Rows are points. The points of each table are mixes of a few directions, plus a little noise. How many directions does each table use, and how many do they share? Where both have some left over, give the other angles between the two spaces (their principal angles), to ten degrees, smallest first.

First, 7 rows:
-0.08  +0.11  +0.19
+1.09  +0.09  -1.65
-4.65  -4.41  +2.49
+1.20  +1.71  -0.09
+1.91  +1.22  -1.63
+1.53  +2.29  +0.09
-1.04  -0.95  +0.60
Second:
-0.35  +0.92  -0.70
-0.47  +1.23  -0.91
+1.56  -4.06  +3.06
-1.20  +3.15  -2.38
+0.95  -2.47  +1.86
-0.47  +1.22  -0.90
Directions: first 2, second 1, shared 0; angles 60

First:
-0.31  +1.75  +0.43  -1.49  -1.03  +1.95
+2.07  -2.91  -4.96  +0.44  -1.98  +0.01
-3.52  -0.66  +0.30  +0.58  +4.92  -4.35
+1.57  -1.77  -2.55  +0.58  -1.41  +0.11
-0.37  +1.38  +2.13  -0.31  +0.11  +0.68
+0.43  +1.35  +2.97  +0.16  -0.45  +1.05
+0.13  +0.77  +1.66  +0.06  -0.15  +0.49
Second, 6 rows:
+0.52  -1.41  +0.68  -0.40  +0.37  +0.10
+2.47  +0.88  +0.00  +2.47  +0.50  -1.93
+3.54  +1.06  -0.73  +0.83  +2.56  +0.79
-2.24  -1.29  +1.16  +2.77  -3.19  -2.70
-0.82  +1.16  -0.71  -5.04  +1.19  +1.54
-3.41  -0.36  -0.32  -0.58  -1.49  +2.09
Directions: first 3, second 4, shared 1; angles 70, 90

First, 7 rows:
-1.34  -0.50  -1.77  +0.80  +0.62  +0.45  -0.90  -0.11
+3.92  +1.48  +5.54  -2.48  -1.92  -1.38  +2.88  +0.45
-3.42  -1.14  -0.63  +0.27  +0.44  -0.15  +0.19  +0.87
-5.82  -1.89  +0.50  -0.31  +0.28  -0.78  +1.36  +1.97
+0.34  -0.04  -4.08  +1.86  +1.17  +1.35  -2.70  -1.32
+3.33  +1.06  -0.71  +0.35  -0.05  +0.59  -1.05  -1.26
+2.93  +1.01  +1.14  -0.50  -0.54  -0.04  +0.21  -0.56
Second (7 x 8):
+1.99  +1.07  +0.56  -1.74  -4.30  -0.30  -2.27  -1.43
+0.06  -0.47  -4.73  +3.03  +0.60  +3.32  -0.61  -1.74
-1.86  +0.88  +5.39  -1.71  +0.06  +0.20  +2.06  +1.06
-1.13  +0.15  -1.25  +1.06  +2.63  +0.73  -1.54  -0.11
+1.79  -0.38  -1.19  +1.27  +3.08  -0.61  +1.16  +0.56
-1.60  +0.05  +3.47  -1.56  -1.52  -0.43  +1.82  +0.90
+0.76  -1.29  -2.22  -0.34  -0.56  -2.91  -0.64  +0.77
Directions: first 2, second 5, shared 2

First:
+5.66  +1.08  -1.86  +0.51  -3.26  -0.66  -2.21  -1.38  -1.42  -3.27  -0.07
-1.86  -0.02  +0.50  -0.18  +0.77  +0.69  +1.86  +0.87  +0.68  +0.93  +0.17
-0.52  +0.60  -1.47  +3.10  -2.93  -2.54  -0.87  -0.87  -1.46  -0.54  +0.74
-0.42  -0.06  +2.22  +0.49  +2.51  +2.69  +3.93  +1.38  +1.46  +1.86  -1.18
-0.46  -0.49  +0.94  -2.14  +2.03  +1.52  +0.72  +0.72  +1.07  +0.57  -0.29
-1.67  -0.50  +1.94  -1.23  +3.01  +2.38  +2.86  +1.42  +1.61  +1.84  -0.64
+3.03  -0.65  -1.87  -1.93  -1.37  -2.50  -6.91  -2.45  -1.68  -2.44  +0.24
-3.96  -0.32  -0.39  +0.32  -0.09  -1.44  +0.00  +0.26  -0.06  +1.04  +1.02
-4.30  +0.21  -1.29  -1.71  -0.74  -0.72  +1.10  +1.13  +0.49  +0.06  +2.04
+4.48  +0.05  +1.23  +2.81  +0.16  +0.55  -0.49  -1.14  -0.67  -0.05  -2.05
Second:
-0.03  -0.07  +0.81  +1.33  +0.52  +0.31  +0.93  +0.07  +0.08  +0.82  -0.61
+0.88  +0.16  +1.20  +1.00  +0.87  +1.43  +2.17  +0.52  +0.52  +0.71  -0.92
-2.10  -0.71  +1.40  +4.24  +0.72  -1.59  -0.15  -0.77  -0.71  +2.47  -0.98
-0.86  -0.08  -2.17  -2.60  -1.52  -1.83  -3.30  -0.62  -0.63  -1.69  +1.64
+4.55  +1.18  +1.81  -1.58  +1.65  +5.51  +6.02  +2.19  +2.15  -0.60  -1.46
+1.01  +0.20  +1.18  +0.84  +0.88  +1.56  +2.25  +0.55  +0.57  +0.62  -0.89
-3.91  -0.95  -2.37  +0.08  -1.95  -5.12  -6.16  -1.97  -1.95  -0.29  +1.87
-0.31  -0.10  +0.14  +0.53  +0.07  -0.27  -0.08  -0.11  -0.12  +0.31  -0.10
+0.78  +0.36  -1.96  -3.88  -1.23  -0.04  -1.67  +0.12  +0.08  -2.36  +1.46
Directions: first 4, second 2, shared 2

First (11 x 12):
+0.73  +0.89  +0.41  +2.36  -0.76  -3.38  +0.16  +2.34  -6.79  +2.35  -1.83  -2.87
-0.90  +0.06  -0.59  -1.01  -0.65  +2.09  +0.82  -2.08  +4.26  -2.04  +2.89  +0.28
+0.54  -0.61  -1.49  -1.47  -0.52  +1.42  -0.31  -1.81  +3.85  -0.72  +2.38  +0.66
-1.49  -0.13  +0.93  -0.79  +0.55  +2.85  +0.84  -1.19  +4.39  -1.95  +1.13  +1.29
-0.78  +0.43  +0.94  +1.45  -1.67  +2.15  +2.06  -0.52  +1.52  +0.39  +2.98  -3.56
+0.28  -1.16  +0.60  -0.55  +0.51  +2.77  -0.05  -0.47  +3.89  +0.82  +0.35  +0.59
-0.06  +0.79  -0.07  +0.24  +1.07  -3.68  -1.01  +1.57  -5.20  -0.57  -3.39  +1.66
-0.73  +0.31  +1.08  +0.92  -0.43  +1.07  +1.09  +0.10  +0.44  +0.12  +0.65  -1.45
-0.06  -0.16  +0.77  -0.36  +2.43  -2.54  -1.60  +1.97  -3.66  -0.15  -5.09  +3.55
+1.07  +0.74  -2.09  +0.14  -1.32  -3.44  -0.62  -0.10  -3.82  +0.11  +0.83  -1.22
+1.19  -1.27  -0.29  -0.70  +0.72  +0.63  -1.16  +0.29  +1.26  +1.56  -1.03  +1.08
Second:
-3.82  +2.17  +0.51  +1.86  -1.91  -0.81  -1.61  -0.62  -3.47  -4.53  +0.31  +0.99
+0.62  -1.56  -1.25  -0.56  +0.25  -1.02  +1.03  -2.25  +1.84  -0.89  -3.26  -0.43
+3.71  +0.53  +2.46  +1.10  +2.91  -0.41  -1.37  -1.49  +0.14  +3.65  -1.34  +2.64
+0.46  +1.55  -2.66  +0.55  +0.24  -0.25  +2.86  -0.09  +3.97  -0.09  -1.28  +1.20
+2.07  -2.34  +4.15  +1.66  -2.30  +2.75  +0.62  +2.18  +0.16  -0.25  +2.25  +2.44
-2.46  +0.80  +0.41  -2.18  +0.76  -0.50  -0.84  +0.82  -2.99  -1.41  +2.86  -1.38
+0.03  -2.99  -1.91  -2.30  -0.99  +0.77  +0.24  +1.01  +0.77  +1.65  +0.19  -4.38
-0.59  +1.95  -1.62  -0.14  +0.97  -0.52  -0.91  +0.29  -0.45  +1.90  +0.40  -1.05
Directions: first 4, second 6, shared 1; angles 50, 50, 70

First (10 x 18):
+4.58  -0.55  +0.79  +1.08  -4.59  -3.08  -3.35  +1.99  +2.60  -3.02  -1.42  -3.18  -3.39  -4.00  -1.44  -1.02  -0.95  -1.32
+0.97  -0.44  -1.25  +1.01  -0.36  +0.12  -0.57  -0.66  +0.55  +0.11  +1.10  -0.80  -1.48  -0.43  -0.31  +0.46  +0.21  +0.14
-2.51  +0.58  +1.71  -2.97  +1.25  +0.50  +0.76  +1.22  -1.03  +0.33  -3.62  +2.92  +3.64  +1.54  +1.59  -1.61  -0.18  +0.03
-1.47  +2.72  +8.65  -0.38  -0.34  -3.67  +3.70  +3.57  -2.05  -2.96  +0.32  -1.32  +3.76  -0.99  -2.45  +1.14  -2.20  -1.62
-1.68  +0.02  -0.14  -2.23  +0.90  +0.96  -0.09  +0.41  -0.44  +0.72  -2.84  +2.46  +2.19  +1.34  +1.59  -1.44  +0.16  +0.26
-1.65  +0.00  -1.11  -0.40  +1.87  +1.60  +1.02  -1.13  -0.83  +1.48  +0.48  +1.42  +1.05  +1.72  +0.84  +0.30  +0.60  +0.65
+2.88  -2.17  -6.58  +2.19  -0.86  +1.83  -3.06  -2.95  +2.17  +1.52  +1.96  -1.16  -4.87  -0.65  +0.56  +0.16  +1.42  +1.00
+1.02  -0.68  -1.45  -0.29  -0.88  +0.14  -1.60  -0.09  +0.93  -0.05  -1.28  +0.12  -0.96  -0.47  +0.54  -0.83  +0.21  +0.02
-0.98  -0.11  -1.67  +1.75  +2.07  +1.49  +1.71  -2.20  -0.86  +1.60  +3.96  -0.37  -0.72  +1.30  -0.41  +2.03  +0.73  +0.75
-1.06  +0.58  +1.17  +0.28  +1.07  +0.06  +1.57  -0.15  -0.97  +0.17  +1.29  +0.03  +0.88  +0.59  -0.42  +0.91  -0.10  +0.05
Second:
+2.29  +0.67  -0.21  +1.24  +0.48  +1.69  -1.79  -0.55  +1.54  -0.19  -1.00  +2.99  +1.24  -1.21  -1.67  +2.37  -1.73  +0.59
+1.89  +1.91  +2.37  -0.24  +2.22  +1.40  +0.94  +0.73  +1.94  -0.24  -1.20  -1.76  -0.15  -1.35  -0.63  +1.55  -1.58  +0.62
-2.69  -2.78  +0.23  +0.85  -2.34  -3.25  +1.18  -0.36  +1.17  -0.53  +0.02  +1.15  -3.12  +2.53  +0.99  -2.48  +1.81  -0.40
-2.96  -0.97  -1.00  -4.10  +0.88  -0.98  +1.03  +1.69  -2.33  -2.60  +1.69  -5.57  +1.36  +2.14  +0.59  -1.98  +1.28  -2.56
-2.90  -3.27  -2.94  +0.43  -2.96  -2.83  +0.55  -1.59  -1.10  -0.94  +0.67  -0.25  -3.13  +1.03  +1.38  -2.39  +2.52  -0.71
+4.87  +0.92  -1.20  +1.65  -0.48  +2.91  -2.22  -2.34  +0.45  +1.17  -1.08  +2.44  -0.75  -0.03  -0.50  -0.60  +0.24  +0.89
+2.15  +0.09  -2.26  +1.85  -0.76  +1.13  -0.82  -2.35  -0.11  +0.40  -0.84  +1.00  -1.75  -2.70  +0.01  +1.19  -0.12  +1.06
+1.38  +0.67  -0.31  -0.32  +1.07  +1.50  -1.15  +0.18  +0.45  -0.83  -0.35  +0.45  +1.68  -0.77  -1.21  +1.65  -1.28  -0.15
-4.11  +2.71  +5.29  -1.35  +1.92  -1.49  +2.23  +4.61  -2.05  +3.73  +2.08  -0.49  +4.69  +0.31  +1.04  +0.79  -1.16  +0.73
Directions: first 3, second 6, shared 0; angles 30, 60, 70
